Rows are points. A path goes straight from each point to the next, and from the last back to the first. The post is the endless flat space through its rows: a point in 2 columns, a line in 3, a plane in 4, and so on, so that a path can go around it. How many times does the path go around the post? Going back the other way cancels.
In the rows, zero is written as 128.

Post (2 x 3)
[[148 168 116]
 [130  96 143]]
Path (36 x 3)
[[107 207 135]
 [128 169  96]
 [118  64  91]
 [182 157  86]
 [166 135 147]
 [162 177 155]
 [156 133 136]
 [185 143 107]
 [134 122  89]
 [127 148 102]
 [ 98 120 145]
 [131 156 186]
 [178 160 173]
 [196 156 101]
 [166 105 102]
 [178 121 142]
 [159 189 138]
 [105 124 162]
 [ 95 178 102]
 [137 142  94]
 [161  84 104]
 [201 195 121]
 [182 193 155]
 [135 161 155]
 [ 94 152 138]
 [119 104  98]
 [165 153  83]
 [200 172  87]
 [146 102 165]
 [132 180 161]
 [ 97 158 156]
 [109 128 108]
 [135  79  95]
 [199 197  87]
 [183 179 134]
 [155 200 130]]
Times around: 3

Post (10 x 11)
[[142 122 110  84 101 117 161 123 130 154 146]
 [205 108  90 170 141  97 181 101 127  92 116]
 [170 103 110 168 145 100 106  63 104 100  31]
 [ 77 167 124  99 146 122 129 173  92 147  78]
 [152 104 162 139 150 103 113 135 161 122 201]
 [181 118  91 153  94  80 134 116 136  94  58]
 [136 136 166 144 100 146 140 155 139 141 175]
 [ 86 118  70 116  93 132 110 119 150 132 158]
 [ 91 152 200  89 126 165  85 129 166  96 143]
 [ 93 175 132 108 104  89 132 140  86 131 117]]
Path (27 x 11)
[[171 143 142 138 151  80  63 168 140  91 101]
 [178 119 149 131 115 124 111  84  89  82  93]
 [126 113 160 137  88 122 171 150  93 147 174]
 [142 127  83  95 117  86 170 114 152  72  96]
 [150 113 106 161 114  86 112 124 140 123  81]
 [157 124 113 163 167 205 131 110 180 119 113]
 [172 117 139 131 184  85 103 128  88 177 157]
 [156 149 102 111  93 115 116  97  91 162  67]
 [132 148 113  96 154 142 146 111 103 114 116]
 [145 102 142 165  94 152  86 140 161  61  98]
 [101 111  94  54 139 141 154 112 176  86 124]
 [ 89 134  75 156 171 104 155 132 118 137 125]
 [113 116 134 112 130  92 130 114 131 153 105]
 [ 94 152 135 126 125 142 134 123 125 112  88]
 [140 159 161 108 113  96 116  96 133 114  41]
 [184 149 113 199 107 121 132 159 157 113 111]
 [127 111 106  36 147 156 115 125 176 129 118]
 [151 101 124 136 157 157 154 119  95  88 152]
 [ 67 110  81 120  37  88 107 120 150  74 161]
 [120 127 129 136 119 100 178  88 123 126 188]
 [128 140 148 141 165 135 142 137 158 164 158]
 [195 129 162 134 155 118 132 135 152 149 129]
 [118 148 133  88 111  83 136 168 122 149 249]
 [130 121 175  95 102 132  86 132 113 100 151]
 [174 158 147 127  90 117 137 156 142 112 153]
 [166 117  75 165 106  96 151 125 133 161 158]
 [204 141 128 113 147  83 142  91 164 125 103]]
Times around: 3

Post (17 x 18)
[[118 134  92 136 112  96 128 102 161 131 118 145 136 102 177 139 197  93]
 [176 116 133 143 133  93 159 143 155 160  40  95 162  51 139 117 103 115]
 [ 88 111 152 177  98  90 178 139 156 120 169 161 125 102 144 134 132 113]
 [142 157 147  79 117 201  89 129 111 181  97 149  95 117 160 211 166 118]
 [ 61 175 131 155 146 132 117  98 141  78 158 163 128 153 123 117 169 126]
 [121  69 106 174 124 131 108 117 104 103 106 149 175  94 146 123 123  96]
 [141 162 127  86 128 135 143  81 117 149 126 125 144 122 103 160 117 131]
 [128 164 165  94 144 162 125 161 114 106 230 170 122 114 137 102 147 144]
 [114 136 136  41 108 206 130 166 103 136 126 153 182 120 177 100 123 115]
 [128 180 181 104 123 124  56 111 148 151 131  73 147 112  98 144 163 141]
 [125 137  57 130 109 156 106 143  99 137 112  71 166 138 145 154 144  91]
 [153 183 125 121 121 139 126 101  79  67  91 155 143 133 165 192 155 122]
 [110 166  84  73 128 161 125 121 130  85 162 138 130 123 115 113  94 107]
 [130 149 161  76 141 147 114 127 109 139 104  85 141  75 120  97 150 112]
 [171  98 136 187  88 112 154 124 170 163 101 142 124 115 105 126 131  89]
 [141  99 113 124 124 122 191 143 141  89 142 144 134 137 153 121 144 155]
 [ 98  60 132 165 134  76 137 199 133 132 184 145 149 148 159  72 131  79]]
Path (25 x 18)
[[118 136 166 112 132 102 120 183 108 147 113 104 180 150 127 142 131 127]
 [ 74 194  59 128 144  51  87 165 153 120 138  81 162 159 151 107 159 107]
 [121 137 132 163 130  99  95  58 182 123  85 159 125 136 132 146 133 134]
 [133 211 156  95  99 191  95  93 226 126 107 169  99  69 123 161 129 118]
 [130  31 129 184 103 124 184 139 124 131 156 208 141 101 112  97  75  64]
 [ 63 189 128 113  88 218 138 157  81 124 153 113 181  82 157 143 161 144]
 [141 173 118  91 151 175 120 170  96 159 117  69  58 127 117  97 157 113]
 [140 168 127  78 165 102 178 184 116  96 134 140 108 154 200  62 142  88]
 [159 137 113 144 102 129 159 150  78  88 217 171 150 142 152 109 155 127]
 [151 189 141  99 111 168 149 138 108 149 105  94  86 112 130 164 156 167]
 [154 209 122 136  97 149 136  83 181 102 175 150 121 105 150 125 166 159]
 [179 105 186  97  91 136 157 139 107 132  72 117 115  58 139 152  70 150]
 [133 149 171  71  97 138 188 100  60 137 126 146 174  76 123 153 142 153]
 [ 25 145 198 154 115 134  80 150 165 119 203 176 187 124 115  61 184 174]
 [ 73 106  80 160 138  90 112 106  88  97 205 211 110 178 149 105 133  72]
 [106 164 116  98 106 215 185 110 105  79 189 130 133  55 159 128 156 167]
 [131 124 148 210  69  66 127 168 177 181 162 112 121 157 146 123 174 106]
 [124 141 145  44 137 171 151 243 116 195 101  83 108  79 138  99  95 105]
 [ 82 196 157 107  65 241 100 137  91  53 180 167 171  91 158 188 204 159]
 [148  75 181  59 105 148 115 133 136 210 136 118 169 101 147 140 126  98]
 [103 145 169  87 131 163 168 156  30 111 202 137 128 111 155 136 122 114]
 [148 106 101 110  90 196 151 116  76 110 151 150  65 117 106 177 107 138]
 [ 83 140 148 101 112 107 173 112 101 109 192 206 155 153 127 153 150 134]
 [181 223 120 146 140 125 101  88 219 107 102 141  91 101  94 154 194 101]
 [141 119 197  44  94 204 126 202 102 228  52  84 142 122 181 156 171  72]]
Times around: 0
